Rows are points. Each copy is the shape, with its points in the same order, stretched, turned, moved and blurred by noise. Some copies are also mirrored. Which?
In the rows, 128 means zero.

Shape, 7 rows:
[[ 86 173 183]
 [165 173 183]
 [145  92 147]
 [117 148 102]
 [ 88  85  96]
 [ 87 121 189]
 [112 139  84]]
Copy 1 (7 x 3):
[[203  61 133]
 [190  58  36]
 [171 155 110]
 [122 101 133]
 [128 173 194]
 [208 109 150]
 [102 116 143]]
Copy 1 is: mirrored
Copy 2:
[[150 170 181]
 [172  95 197]
 [ 98 102 159]
 [143 148  92]
 [ 74 163 101]
 [101 170 186]
 [131 146  79]]
Copy 2 is: only turned
Copy 3, 7 rows:
[[ 66 106 145]
 [116  74 174]
 [155 145 165]
 [126 104  82]
 [138 167  94]
 [ 91 149 177]
 [135 112  68]]
Copy 3 is: mirrored

Shape (9 x 4):
[[125  86 156 111]
 [169 162 103  60]
 [128 187 136  68]
 [ 87 127 116 153]
 [134 129 102 115]
 [154 147 183  78]
 [ 77  96 153 147]
 [172 157 146  89]
 [171 110 125 155]]
Copy 1, 9 rows:
[[149 136 132  95]
 [149 191  81 141]
 [154 197 125 145]
 [130 121 169 150]
 [137 135 111 149]
 [138 188 120  89]
 [137 115 176 110]
 [125 180 110 107]
 [ 95 129 108 108]]
Copy 1 is: mirrored
Copy 2, 9 rows:
[[ 81 123 113 114]
 [199  76  86 113]
 [217 121 114  69]
 [102 159 187 106]
 [123 115 132 125]
 [174 146  71  89]
 [ 65 166 171  94]
 [185 127  86 107]
 [103 152 126 151]]
Copy 2 is: mirrored
Copy 3, 9 rows:
[[137 117 111 180]
 [107 241  97 130]
 [103 249 163 145]
 [106  98 154 123]
 [106 143 116 131]
 [159 208 147 171]
 [112  85 164 175]
 [156 213 129 136]
 [181 111  88 130]]
Copy 3 is: mirrored
Copy 4, 9 rows:
[[159  80 139 131]
 [133 140 234 158]
 [135 152 195 110]
 [ 86 144  98 112]
 [104 144 158 141]
 [212 125 176 126]
 [116  98  83 100]
 [183 154 187 144]
 [154 161 122 169]]
Copy 4 is: mirrored

Shape (9 x 6):
[[167  77 131  91 109  66]
 [139 133  94 159 156 133]
 [146 140 120 105 118  78]
 [161 163 120 156 162 137]
 [122 136 143 133  90  74]
 [ 53 130 187 118 120 142]
 [148 164  75 162 124 185]
 [134 167  56 204 127 105]
 [ 95 179  92 140 164 140]]
Copy 1, 9 rows:
[[149 138 130 141  54  85]
 [162 118 115 119 125 103]
 [138 144 150 147 103  95]
 [170 136 113 122 133 124]
 [136 129 150 185 105 111]
 [ 51 108 157 178 147 155]
 [189  90 161 122 150 132]
 [201  92 106 156 143  79]
 [107 118 137 142 175 108]]
Copy 1 is: mirrored
Copy 2:
[[176 151  54 202 139  49]
 [114 121 112 101 172  89]
 [107 131  73 187 123 103]
 [107  87  87 114 185 131]
 [122 150  76 141  78 118]
 [153 133 201 110 116 188]
 [ 92 155  95  59 189 144]
 [ 50 149  78  64  99  70]
 [ 56 113 168 117 151 141]]
Copy 2 is: only turned
Copy 3, 9 rows:
[[220 153 173 106 162 198]
 [ 99 170  54 121  98 128]
 [165 129 136 100 108 159]
 [ 84 148  50 121 108 151]
 [165 144 183 122  96 152]
 [108  68 177 192  87  86]
 [ 57 166  19  85 112  73]
 [ 89 214  62 101  36 109]
 [ 74 126  55 140  50  72]]
Copy 3 is: mirrored
Copy 4:
[[ 91 153  93 109 191 202]
 [174 109  94 144 124  80]
 [126 165 122 134 164 153]
 [159  97 113 165 135  56]
 [ 93 176 137 111 125 136]
 [ 99 121 161  68 135  85]
 [231 118 114 152  60  67]
 [184 169 102 157  66  65]
 [195 140 113 134 120  48]]
Copy 4 is: mirrored

Shape, 10 rows:
[[107 139  31 132 143  70]
 [109 150  74 141 118  84]
 [112 141 195 145 114 148]
 [138 116 166 124 132 105]
 [145 130 106 137  88 123]
 [164 116 157 103 137 149]
 [104  82 147 146 151 141]
 [ 90 128  81 104 105  84]
 [136 108 140 135  98 106]
 [103 129 160 123 101 149]]
Copy 1 (10 x 6):
[[188 149 171 134  67 160]
 [179 128 159 133  95 142]
 [ 98 109 115 131 184 112]
 [107 139 104 129 136 112]
 [168 123 123 101 136 126]
 [107 149 115  83 157 111]
 [ 82 116  97 116 128 153]
 [178 155 146 148 104 163]
 [143 129 103 114 130 128]
 [124 120 118 117 175 140]]
Copy 1 is: mirrored
Copy 2:
[[ 71 117 203 187  84 108]
 [107 136 170 192 101 143]
 [169 146  70 109 170 188]
 [168 150  93 123 124 124]
 [136 186 153 130 118 161]
 [166 141 123  67 152 118]
 [101 137  56  85  93 138]
 [133 114 177 157  73 153]
 [153 183 117 134  95 150]
 [156 133 107 101 137 197]]
Copy 2 is: only turned
Copy 3:
[[110 200  39 107 136  64]
 [ 92 190  70 105 133 111]
 [127 124 173 135 135 210]
 [164 136 177 106 136 157]
 [ 92 140 121 121  95 132]
 [164  88 175 135 132 120]
 [184 131 153 161  98 173]
 [110 169  60  74 136 131]
 [134 144 156 105  97 163]
 [122 119 132 122 124 192]]
Copy 3 is: mirrored
Copy 4 (10 x 6):
[[130  63 192 249 137  59]
 [146  87 164 214 111  90]
 [152 128 106  75  87 172]
 [114 121 101 125  93 102]
 [ 94 130 121 175 108 138]
 [ 77 116  79 103 115 152]
 [ 92 119 175 102 147 139]
 [130 114 139 211 146  81]
 [ 95 142 116 157 104 109]
 [128 137 110 105 126 170]]
Copy 4 is: only turned
